Rows are points. The points of each table are mixes of a few directions, plus a little noise. How many directions does each table use, and how many do they share? Where both have some left over, give the other angles between the two spaces (their principal angles), to ten degrees, smallest first.
In the rows, zero is written as 128.

First, 6 rows:
41 86
104 117
116 123
179 152
152 138
178 151
Second, 7 rows:
95 112
211 168
98 114
92 111
136 132
78 104
186 156
Directions: first 1, second 1, shared 1

First (6 x 6):
128 142 122 129 143 132
128 157 115 130 160 137
128 149 118 129 151 134
129 212 89 134 221 154
127 74 153 124 68 111
127 34 171 122 24 99
Second:
219 200 225 30 105 143
187 148 161 55 123 142
124 98 93 123 140 131
81 130 124 191 125 114
88 131 126 184 125 116
113 76 64 129 148 132
114 114 110 141 133 126
96 127 122 171 127 119
Directions: first 1, second 2, shared 0; angles 90

First, 8 rows:
131 143 163 159 80 102 143 147 136 123 97
101 126 117 117 151 129 122 101 112 104 139
120 132 179 184 100 97 136 133 138 95 115
125 168 71 49 115 149 108 144 101 107 134
92 109 209 215 102 78 171 99 140 133 78
151 132 24 7 168 191 110 135 110 194 148
170 141 81 79 132 161 103 164 131 141 155
132 73 179 213 176 118 130 101 157 126 157
Second:
129 71 116 63 142 64 126 185 123 154 100
126 78 95 66 171 113 130 140 122 179 120
125 98 93 88 173 146 131 111 123 177 133
126 147 114 146 146 181 131 81 128 141 150
126 69 94 56 171 102 129 150 121 181 115
128 166 138 172 116 167 129 93 132 109 145
134 136 177 146 64 51 122 198 132 66 99
128 134 130 135 126 134 128 123 129 125 131
133 175 189 192 49 88 122 165 136 44 115
126 207 135 216 121 233 132 35 135 105 172
Directions: first 4, second 2, shared 1; angles 70

First, 10 rows:
125 158 76 142 84 92 145 161 146 160 94 147 114 62 85 118 110 113
105 192 123 175 113 169 117 175 125 130 138 108 193 165 121 195 131 139
113 120 146 107 109 158 100 123 88 153 101 80 107 156 112 151 118 138
149 135 145 172 163 149 184 82 154 59 249 131 201 129 125 130 114 87
131 114 131 117 122 124 130 113 120 136 126 121 107 117 118 116 121 121
165 116 104 122 139 118 161 135 134 108 184 127 139 114 115 117 98 103
104 112 136 115 134 80 102 113 154 146 45 189 80 98 168 83 178 157
90 137 148 137 115 117 107 105 136 147 68 150 109 111 136 117 159 142
142 130 123 118 135 148 118 160 110 128 143 104 140 165 135 154 118 137
158 67 148 75 169 123 115 116 111 116 135 123 89 162 168 100 134 141
Second (8 x 18):
96 168 126 160 92 144 125 127 125 147 108 116 145 114 95 155 123 122
110 152 127 146 108 136 125 127 127 139 117 121 138 120 109 143 125 124
203 34 131 53 210 91 136 128 133 83 174 158 88 160 205 65 139 141
112 149 128 146 109 136 126 128 127 138 117 121 137 122 111 142 126 125
90 175 127 165 87 146 125 127 126 150 104 113 147 112 89 161 122 121
175 69 130 82 180 105 132 129 132 101 157 147 103 148 176 90 135 136
165 82 129 92 169 110 131 128 131 107 151 143 108 143 165 98 133 135
74 194 126 181 69 154 123 127 124 159 96 105 156 105 73 173 120 118
Directions: first 5, second 1, shared 1

First, 8 rows:
95 104 128 89 110 143 140 117 96 142 115 126 100 105 137 135 141 107 148 145 132 128 148 159 138 108 103 146 118 107 140 115
141 101 101 127 73 110 151 129 144 137 103 117 103 125 159 149 79 102 144 166 126 152 123 100 113 141 166 124 141 127 148 118
147 151 149 139 112 63 64 140 191 115 156 152 165 88 64 167 153 146 95 116 139 122 48 56 147 108 135 102 152 153 172 184
100 135 158 114 134 118 79 94 143 100 128 139 132 90 103 133 170 159 132 105 144 113 110 133 144 113 95 152 146 100 132 162
83 73 120 94 127 118 92 110 120 117 134 156 108 120 118 99 188 130 143 114 162 134 138 174 158 85 87 115 130 110 126 118
117 92 98 99 110 148 177 149 85 167 121 122 99 142 154 125 115 81 143 161 123 143 163 161 129 112 128 117 102 134 136 82
169 185 138 196 206 160 137 135 130 104 146 118 172 195 134 82 112 175 103 80 110 112 151 136 101 175 143 128 121 147 62 125
172 183 131 166 150 161 186 149 114 144 121 93 146 161 155 136 64 126 117 138 88 122 147 109 91 179 167 143 113 146 109 118
Second:
67 51 110 116 75 79 103 126 135 92 130 126 75 126 147 110 101 151 167 117 168 170 123 132 149 155 130 143 198 100 131 128
117 107 123 114 155 150 108 116 114 112 110 141 129 160 113 102 181 128 146 113 154 142 159 155 126 89 120 108 113 120 97 116
194 100 81 175 89 113 116 90 200 105 73 141 128 158 172 112 99 120 136 154 136 149 127 92 86 132 190 88 132 132 111 116
114 179 152 138 192 142 166 221 64 146 191 96 155 184 80 132 107 141 110 91 117 144 136 114 136 161 140 128 131 170 111 127
152 100 99 152 131 126 119 106 156 119 122 150 129 150 157 86 136 130 120 124 132 123 139 151 123 124 128 102 118 132 107 106
128 184 168 95 171 176 131 158 78 128 95 100 156 159 56 180 172 111 153 128 138 157 150 88 104 83 157 125 102 131 116 151
155 141 123 144 135 135 134 129 138 132 122 128 141 141 131 128 123 123 120 133 120 125 129 118 116 129 143 117 116 139 122 125
106 156 158 104 112 122 140 133 113 151 149 117 124 64 122 168 114 124 115 139 104 99 102 125 147 140 98 168 131 119 170 149
127 143 149 99 63 113 123 69 161 151 107 133 112 7 155 184 118 109 117 175 97 76 85 122 138 121 91 176 122 94 195 157
120 118 117 143 156 126 138 135 121 143 181 148 132 130 148 80 131 142 94 105 113 95 131 183 154 145 84 125 117 142 119 103
Directions: first 5, second 5, shared 3; angles 90, 90

First:
139 135 75 128 71 124 151 74 137 132 113 119 64 64 144 162 167 144 82 131 117 111 128 146 136 151 150 119 106 128 115 203
136 133 186 149 163 130 96 196 122 117 176 124 230 214 132 72 98 118 205 108 123 142 129 95 115 103 89 123 154 153 136 7
89 83 138 91 202 111 158 170 125 125 57 163 115 127 65 150 76 106 85 154 193 162 132 123 134 97 154 150 125 54 133 178
147 141 133 141 121 125 116 140 125 126 144 117 161 142 150 115 132 128 144 117 111 116 127 125 125 125 117 118 127 144 124 97
133 121 96 150 46 129 154 113 151 107 167 122 111 117 124 114 162 157 147 112 135 152 140 98 130 137 117 115 135 149 126 129
107 148 129 125 105 166 106 48 126 148 159 123 61 104 140 137 160 142 139 134 93 114 121 156 127 169 125 143 139 167 144 142
142 149 115 158 48 146 119 89 140 121 195 108 120 128 156 105 174 156 170 106 94 126 131 116 125 155 104 115 140 186 131 94
120 109 169 100 244 104 120 205 107 134 62 148 187 163 102 135 60 87 105 146 162 128 123 133 126 84 142 140 120 69 126 118
136 134 111 112 150 116 132 117 118 142 79 128 106 92 138 163 125 116 75 142 124 102 121 157 133 130 153 128 104 102 117 183
Second (11 x 32):
144 113 109 140 102 125 99 226 117 50 141 209 164 92 107 141 96 160 62 116 146 89 142 51 150 201 207 128 166 134 121 141
123 114 106 141 107 104 126 159 124 107 129 152 150 94 123 139 115 146 122 116 151 102 143 100 140 167 163 135 140 157 131 158
73 206 230 82 220 175 210 74 60 152 111 79 36 237 110 65 200 64 122 188 126 158 77 200 141 97 71 154 106 16 111 39
151 120 117 130 123 136 110 88 158 164 129 97 130 133 147 136 123 123 155 122 101 155 126 157 105 78 91 112 112 136 135 129
93 133 130 129 134 98 164 101 111 150 119 101 116 120 125 123 150 125 162 131 156 119 135 146 132 137 122 149 116 149 133 147
128 117 113 133 119 116 126 93 147 161 125 100 133 116 141 137 129 129 165 119 125 135 134 149 117 104 105 127 114 155 134 147
92 130 125 131 132 94 163 93 118 160 119 95 118 115 127 126 148 123 172 126 156 122 136 151 131 133 118 147 113 159 133 150
129 111 107 143 104 110 115 178 125 88 136 169 154 93 119 143 108 152 104 116 148 100 145 84 141 174 176 131 148 153 128 152
178 154 166 105 157 207 92 130 139 119 138 139 107 196 135 108 120 105 78 150 63 171 92 143 114 70 93 95 129 40 117 56
176 104 98 138 97 145 69 166 163 105 143 166 163 108 137 147 87 147 100 111 99 132 134 95 119 123 145 102 144 137 130 135
121 109 101 140 108 98 130 104 143 154 127 108 140 102 138 141 126 138 165 113 138 124 143 137 123 125 121 131 120 170 137 160
Directions: first 4, second 3, shared 0; angles 60, 70, 70

First:
143 135 92 122 136 135 115 134 133 146 107 140 148 97 124 132 110 122 152 146 132 112 132 116 116 125 128 154 118 144 108 128
123 126 140 130 125 126 133 127 126 122 135 124 122 137 129 128 133 130 121 122 126 132 128 132 132 128 128 121 132 123 134 127
142 132 98 122 135 134 117 133 133 143 111 138 143 102 126 132 114 123 147 143 131 116 131 118 118 126 128 147 119 142 111 127
76 105 249 152 98 103 171 110 111 68 196 88 61 232 140 112 188 146 49 66 114 176 117 170 169 136 123 49 161 74 194 130
148 137 80 118 140 137 112 135 135 152 100 143 155 88 122 134 103 120 159 152 134 108 133 112 112 125 130 160 115 149 101 127
104 118 183 140 114 117 147 120 120 100 158 111 98 175 134 121 155 136 92 100 121 150 123 147 148 131 126 92 143 103 159 129
134 131 113 125 132 130 122 130 130 136 119 134 137 115 127 130 122 125 138 136 129 122 130 124 123 128 129 139 123 135 120 127
154 139 70 116 142 140 107 136 137 159 96 147 160 78 122 135 98 117 166 157 135 105 134 108 108 125 130 166 111 153 97 128
Second, 8 rows:
107 161 130 161 139 111 134 119 126 122 131 134 110 138 137 143 134 115 123 121 145 151 131 119 139 138 131 110 149 103 126 128
107 155 137 155 135 115 131 120 130 113 130 138 123 140 128 140 130 119 123 121 140 144 133 122 139 139 130 113 154 100 134 130
121 109 164 110 112 143 115 131 146 81 124 146 188 140 85 116 111 144 128 126 108 106 138 137 132 133 125 137 160 105 169 138
114 141 140 141 130 123 128 124 132 111 129 137 135 137 120 133 127 125 125 124 131 134 133 126 135 135 129 121 149 106 139 132
190 58 90 59 112 160 124 150 118 184 122 94 123 91 142 99 127 149 141 149 101 89 114 143 97 97 122 167 43 214 98 118
76 195 150 194 146 95 136 109 131 95 134 151 113 156 130 157 134 105 117 111 157 169 138 112 154 154 134 91 191 61 141 133
170 100 78 100 130 135 135 139 109 196 127 95 81 97 168 119 140 128 136 142 126 121 113 131 107 105 126 145 54 196 80 114
140 105 134 105 119 141 122 134 133 122 125 127 150 124 114 117 121 139 131 132 114 110 128 135 122 123 126 140 121 138 138 130
Directions: first 1, second 2, shared 0; angles 60

First, 8 rows:
197 171 183 150 119 125 134 76 114 118 97 132 151 107 117 78 130 137 165 174 120 119 90 102 85 170 136 92 78 139 115 149
69 129 68 113 119 155 123 168 126 180 132 75 136 134 140 153 100 100 120 78 140 148 152 136 169 118 150 152 147 88 146 136
139 177 168 131 138 69 130 120 125 177 93 125 115 158 168 78 118 169 206 98 126 143 111 95 126 113 147 126 119 108 78 167
83 92 68 109 117 178 132 164 130 129 152 107 138 125 125 177 119 93 80 112 132 134 165 155 156 128 133 151 162 115 165 97
85 109 102 136 156 84 90 149 155 131 165 125 78 126 97 150 140 137 101 90 151 130 121 141 156 64 88 138 135 134 132 149
249 172 224 147 99 153 169 49 95 86 73 163 188 110 137 59 137 141 178 226 94 103 96 95 50 224 154 79 74 156 109 116
127 98 124 141 147 110 103 124 146 88 164 149 97 106 85 147 152 129 86 139 142 115 114 144 127 99 86 122 120 159 141 127
81 75 87 96 128 149 144 173 134 120 151 146 122 157 155 177 130 120 89 106 119 133 176 157 157 110 128 165 189 125 140 81
Second (9 x 32):
116 89 126 150 133 136 131 132 141 105 138 150 105 113 105 153 106 134 91 153 117 117 119 163 81 139 139 124 108 113 167 100
122 109 127 139 131 131 130 130 134 115 132 140 117 122 118 141 117 132 108 140 122 121 123 145 104 134 134 125 118 120 147 114
149 202 132 88 117 113 123 122 104 174 111 85 170 154 171 79 170 116 197 81 149 148 147 62 217 104 106 136 167 158 53 182
115 83 126 152 135 137 131 132 142 99 139 152 103 113 102 157 102 136 86 156 116 116 118 168 74 141 141 122 106 110 173 95
113 77 127 155 137 138 133 133 144 96 140 158 98 109 98 162 98 138 79 161 114 113 117 174 66 144 143 122 102 107 180 90
142 183 131 98 120 117 125 123 109 163 116 97 159 148 159 93 159 119 179 93 144 144 141 79 192 111 111 135 156 150 72 168
134 150 129 115 125 124 128 126 120 142 122 115 141 136 142 114 140 125 148 114 134 132 133 108 153 121 122 130 139 136 105 145
155 222 132 76 115 110 122 119 97 186 107 74 182 161 182 67 181 113 215 67 154 154 151 44 239 100 100 137 177 166 35 195
104 39 124 175 141 145 134 137 156 72 149 179 76 96 77 185 77 143 45 186 103 102 107 206 21 156 154 120 82 94 218 63
Directions: first 4, second 1, shared 0; angles 50

First, 10 rows:
114 102 110 123 148 139 154 138 116 118 143 127 136 107 142 111 125 150 119 143 120 121 121 146 146 117 124 120 157 133 147 132
149 198 158 132 89 132 64 107 119 128 128 130 107 177 150 156 144 134 175 139 134 137 127 119 116 151 139 155 126 116 144 99
102 118 109 126 151 151 154 150 113 113 143 124 132 135 159 136 138 172 131 150 113 151 116 152 166 123 133 122 170 136 160 110
130 74 143 117 150 88 148 138 164 111 118 143 145 57 104 59 116 106 119 145 125 119 120 144 127 117 109 83 116 114 127 161
182 90 171 113 107 59 94 91 165 127 114 155 134 25 77 15 95 52 120 131 147 42 134 117 59 120 96 102 81 97 101 197
142 107 126 126 124 112 134 115 137 142 121 130 133 98 97 106 110 92 103 107 138 94 139 112 99 121 118 126 101 127 97 156
129 178 99 141 101 175 117 109 81 160 140 108 112 198 140 204 132 139 120 92 137 115 147 98 116 134 146 187 134 150 110 104
117 183 147 137 116 137 99 141 135 121 118 125 116 196 151 188 158 152 168 136 123 198 120 128 153 151 147 136 126 124 144 82
108 65 95 119 166 137 183 143 116 119 148 126 146 74 134 85 114 146 96 142 118 99 122 151 148 103 116 109 165 138 142 151
104 167 121 144 125 147 134 148 135 142 107 113 123 209 124 222 150 138 133 97 126 208 133 109 151 145 151 142 103 143 106 87
Second, 9 rows:
161 131 118 134 85 126 116 91 99 153 148 118 117 115 111 117 97 92 102 95 141 47 155 94 71 118 118 156 120 135 114 158
110 151 98 119 132 151 143 167 147 169 113 103 127 237 155 229 141 167 131 112 66 249 110 123 197 144 148 137 145 147 133 72
102 102 96 116 171 155 163 148 122 130 130 127 142 127 146 132 136 164 116 144 111 148 109 152 173 120 134 125 160 138 131 119
109 117 195 133 167 87 111 141 173 53 99 168 141 51 109 55 161 117 172 180 174 143 110 168 129 138 123 73 91 91 131 138
138 160 147 138 92 123 104 121 113 114 147 124 112 144 147 135 127 134 152 136 130 121 137 122 112 135 128 132 140 123 164 117
151 157 165 146 80 108 90 101 107 99 153 133 109 104 132 97 122 110 153 138 157 70 148 118 75 130 118 130 124 113 160 140
121 108 83 113 151 147 159 143 144 183 105 113 140 173 116 179 122 128 90 93 92 175 120 115 163 126 137 143 121 149 83 120
140 121 153 136 119 112 113 103 111 94 143 145 125 59 118 61 121 108 134 144 170 49 141 133 81 118 114 122 121 114 137 161
120 106 96 116 153 143 154 138 137 157 115 122 140 142 120 148 125 131 102 111 109 149 120 126 153 123 132 135 128 141 99 128
Directions: first 4, second 4, shared 2; angles 30, 30
